Each row of a before or after table is a point. One or more steps were done to the points. Then noise was added and the rows were shuffled. The steps act on how far a point lies along the listed directions, d1 being the first. What was done? A step turns or swaps two directions, mirrors them in a line or flattens them onto one, adds a multiple of one to another, or multiplies one. Angles are multiples of 10 degrees, from the lower direction toward the higher: turns from -170 to 170, lines from 10 to 170 but not 90. Use the fewest steps. Two steps may share a direction if one is a turn and the other turns, adds or multiplies; they go together, in the order done. Otherwise the lowest direction goes first.

Directions:
(1): [-33 -16 -65]
(2): [ 10 -73  13]
(3): [-66  -3  34]
Before (13 x 3):
[[ -9 -28 -16]
 [  2  11 -29]
 [  8  -1 -32]
 [-21 -23 -26]
 [-21   6   0]
 [ 19  34  12]
 [ 42  21 -33]
 [ -2 -26   6]
 [ 29  15 -25]
 [ 16  27 -13]
 [-33 -36 -24]
 [ -3  -1  25]
 [ 41   8 -24]]
After:
[[ -8  -9 -79]
 [-14  10 -72]
 [-55 -47 -88]
 [ 43  61  53]
 [-27 -52 -54]
 [-74 -71 -94]
 [-34   7 -12]
 [ 51  32 -51]
 [ 21  45 -16]
 [ -3 -41   7]
 [ 53  12 -32]
 [ 11   6  62]
 [ 33  22 -42]]
Steps: multiply d1 by 3; multiply d2 by 1.6; multiply d3 by 1.3

Directions:
(1): [  7 -35  37  14  84 -76 -15 -12  26]
(2): [ -4  48 -56   8  10  -8 -46 -93  17]
(3): [-26 -19  86 -52 -38  13 -19 -60  10]
(4): [-49 -70 -31  -4  52  60  10 -27 -38]
Before, 12 rows:
[[  9  23 -45  16 -17  28  -6 -26 -10]
 [-11 -40   3  27  60  25  38  25  -5]
 [-15  33 -95   8  -7  57   6 -31 -12]
 [-11   6 -24   0  33 -38 -24 -53   5]
 [-17  29  19  -7  10 -10 -17 -85  13]
 [ -7 -26 -14  -9 -32  60  20  22 -41]
 [ 22 -19  22 -19 -18 -23  40   3 -15]
 [  7  54 -58  11 -63  16  -8  13 -11]
 [  1 -25  53  -5   3 -10   7  14   5]
 [ 23  25   6  32   1 -61 -24 -34  27]
 [-31 -31  -8   3 -33  69   7  18 -35]
 [ 18  -9 -34  35  38 -15  12  17 -14]]
After (12 x 9):
[[-10 -25  42  -9 -62  48  19  58 -23]
 [ -8  51 -41  20  33 -17 -22 -83  10]
 [ -1  -8 -23   8 -55  39  40  91 -38]
 [  0  31 -62  19  43 -49 -28 -52  10]
 [  1  -6  31  15  28  -1  20   8  21]
 [ 19 -10 -16  28  27 -21  13  22 -10]
 [ 13  18 -54  17 -23  38  53  79 -16]
 [  6 -26  40 -22 -62  45  32  64 -33]
 [ -9  -8  37 -11   7  -8 -19 -38  11]
 [ 14 -20  25 -25 -16 -17  31 -27 -15]
 [ 21   6 -29  21 -17  23  21  36 -18]
 [ 10  14 -40  45  33 -41 -25 -55  12]]
Steps: turn d2 and d3 by -40 degrees; add 1 times d1 to d2; multiply d4 by 0

Directions:
(1): [-38  50  -5  51 -29  18 -23 -62 -15  84  10  34 -52  33]
(2): [ 58 -12 -82 -21  -8 -37 -95 -14 -34  12  40   0  15  -7]
(3): [-30 -48   8  10 -65  45  -3  61 -12   9  91 -42 -12  24]
Before (8 x 14):
[[ 11 -11  -9 -10   1  -8 -20  -2   1   7  18  -8  14   8]
 [-45 -27  -8   1 -49  44 -17  31 -16  31  77 -28 -28  36]
 [ 25 -16 -31 -18  18 -17 -33 -20  -9  -1  10  20   7   4]
 [ 18 -10 -16  -4 -18  -8 -22   7 -10   1   5  -3  -3  -5]
 [-12  14  16  27   9   6  17 -24  14   8 -16   1 -13   6]
 [-51  35  70  33  -3  21  86  -1  24  17 -37  23 -15   6]
 [ 12  12 -13 -14 -16   0 -37 -10  -4   9  29   1  11  12]
 [-32  26   8  26  -7  13  10 -20   7  37 -15   4 -29  13]]
After, 8 rows:
[[ -3 -22  15  -3 -23  11  16  34   2 -15   6 -16  -3  -3]
 [ 23   9 -26  10  14 -19 -30 -32   0   6  -7   1   0  -2]
 [-26 -60 -14 -22 -49  39 -20  68 -17  -3  94 -51  -6  25]
 [ -3 -19  20 -24 -21  21   5  39  11 -26  39 -25  22   9]
 [ 23  -4 -46 -11  -1 -20 -45  -1 -11   9  10 -11   3  -5]
 [ -9 -20  20  -7  -3  10  14  18  12  -5  18 -18  13  11]
 [ 42  65 -58  15  15 -56 -64 -83 -25  61 -31  63  -4  -5]
 [ -9 -38  21 -17  10  15  29  25  11 -29  12  -3   9   6]]
Steps: turn d1 and d2 by 120 degrees; add -1 times d1 to d3

Directions:
(1): [ 54  12   3 -56 -84  15 -25  24  46 -50  38  29 -19  22  15  26 -55 -27
 -21  25  28 -16 -27   0 -76 -46 -35  -8   2  30  45  -2]
(2): [-10  17  -9  19 -21  45  15  13 -16  40  47 -30  82 -24 -59 -34 -72  48
 -25   4 -25   6 -68 -32 -40  30  27  22  31  -7  -2 -46]
(3): [-35  -8  27 -11  66 -16 -16   5 -36 -60  10  47  19 -11  35 -26 -28 -12
 -45  10  95  31 -20 -64   2 -39  37 -42   9 -24 -35 -34]
Before:
[[-21  -5   1  16  30  -6  12  -9 -14   7 -11  -7   9 -13  -1 -12  19   6
   -2  -3   7  12   7  -8  24   6   8  -1  -3 -12 -13 -10]
 [  2   5   0  -1   4   7  -4   8  -2   4  -3  -1   5  -2  -9   0  -5   3
   -1   9   4  -5  -4  -2  -4   0   0   2   0   0   3  -5]
 [  2   5  -2  -7 -11   2   5   7   7 -10   1  -3  -7   1   3  14  -1  -7
    0   1   3  -6  -1  13  -8  -9 -19   6  -3   5   8   8]
 [-13  -2  11  -6   5  -2  -6  -1  -8 -12  18   9  15  -2  -1  -4  -9  -1
  -22   7  17   9  -8 -20  -7 -10  12 -13  12  -6 -11 -19]
 [ -7   0   2  -7  16  -8  -6  -1   0 -27 -11  18  -8   4  13  -2   0 -18
   -5   7  28  12  10  -6   7 -15   2 -13  -5   3 -11   3]
 [-26 -13  14  -7  52 -28  -7   1 -30 -39  -7  25  -3  -3  26  -8  -6  -9
  -13   0  55  18   1 -33  23 -19  27 -33   4 -15 -15 -10]
 [ 21   4  -2 -24 -35   5 -14   5  14 -14  11  11  -4  13   1  12 -23  -8
   -3  10  19  -8 -19   0 -32 -13  -9  -5   5   9  10   5]
 [ 20   6   5 -25 -31   9  -5  14   7 -22  30  12  12   0   8  -2 -49  -2
  -27  22  22   4 -25 -20 -46 -24  -3  -6   6   9   9 -15]
 [ 10   4  -6  -3  -1   5  -5  -2  -2  -4  -7   4   6  -4   5   4   9  -6
   -2  -3   0   2   4   5   7   2   0  -2 -10   6  -1   2]
 [  9   0   0  -6 -18  10   1   1   0   4   1   8   3   1  -7   3 -17  10
    0   7   0  -3  -6  -1 -18  -7   4   3   2  11   2 -10]
 [  9   4   9  -9 -12  -3  -9   9   6  -7  10  10  -5   5   4   2  -7  -3
   -1   6   6  -1 -12  -2 -17  -8 -11   4   1   5  10  -5]
 [-12  -1   7   6  16  -7   8  -3 -14   5   2  -2   8  -5   1  -8   8   1
    0   1   3   3  -1   2   3   9   5  -3   2 -10 -10   3]
 [ 17   1  -5 -23 -32   3 -15   3  15 -25  16  12  -2   6   5  11 -15 -10
  -15  12  17  -2 -15  -3 -31 -18  -8 -14  -5  10   9   1]]
After, 13 rows:
[[ -1   4  -1  -6   1   0  -4   1   5 -19  -8  11  -6   5   6   0  -4 -13
   -2   6  14   8   9   0   0 -12  -3  -5  -6   7  -4   5]
 [ 10   8   2 -17 -27   4   0  13  15 -22  11   5  -8   5   7  16 -14 -12
   -7   8  10  -9  -9   9 -23 -20 -24   4  -1  10  13   7]
 [ 48   7  -6 -54 -81  12 -28  16  41 -50  36  27 -11  16  12  28 -43 -22
  -27  25  30 -13 -28   1 -72 -43 -29 -18  -5  26  36   2]
 [  4   4   0  -4   1   8  -4   7   1   3  -4   0   2   1  -7   1  -8   1
   -2   9   3  -8  -4  -3  -4  -2  -2   3   0   1   4  -4]
 [ 62  14   5 -65 -95  18 -20  28  45 -52  51  28  -9  19  17  23 -78 -23
  -34  40  31 -10 -36 -10 -96 -52 -31  -7   2  35  44 -10]
 [ -3  -1   7  -9 -10   0  -8   0   0  -7  18   5   7   1  -5   3  -5  -2
  -14   5   7   4  -3 -11 -11  -7   3  -7  11   1  -2 -14]
 [-41 -11  -4  42  61 -11  24 -18 -30  34 -27 -27  17 -23 -10 -22  45  18
   10 -14 -13  17  19  -1  57  32  21   5  -5 -24 -31  -8]
 [ 53  10   1 -56 -81  13 -29  19  41 -43  33  27 -15  25  10  29 -54 -22
  -14  24  35 -18 -34   1 -75 -40 -29 -11   8  27  37   4]
 [-24 -12   3   8  41 -25   3  -4 -24  -9 -15   3  -3  -4   8  -5  10   1
    5 -10  14  10  10 -12  32   4  23 -15   3 -12 -12  -3]
 [-21  -4   5  18  32 -11  14  -8 -21  19  -7 -10  11 -10  -5 -11  23   7
    6  -5  -6   6   6   4  21  19  10   0   1 -16 -18   4]
 [ 11   3  -6  -3  -1   6  -5  -2  -4  -5  -7   3   6  -6   6   2   7  -6
   -2  -4  -1   1   5   5   7   2   1  -1 -10   5   0   4]
 [ 25   8   8 -25 -36   1 -17  15  20 -20  21  18 -10  10   6   8 -24  -8
   -6  12  12  -6 -19  -1 -37 -22 -22   1   3  11  24  -5]
 [ 19   3   2 -18 -33  12  -6   4   7  -8   7  15  -2   7  -1  10 -27   3
   -5  14   7  -5 -10  -1 -31 -20  -1   0   2  16  10 -10]]
Steps: multiply d1 by 2.5; multiply d2 by 0.7; multiply d3 by 0.4
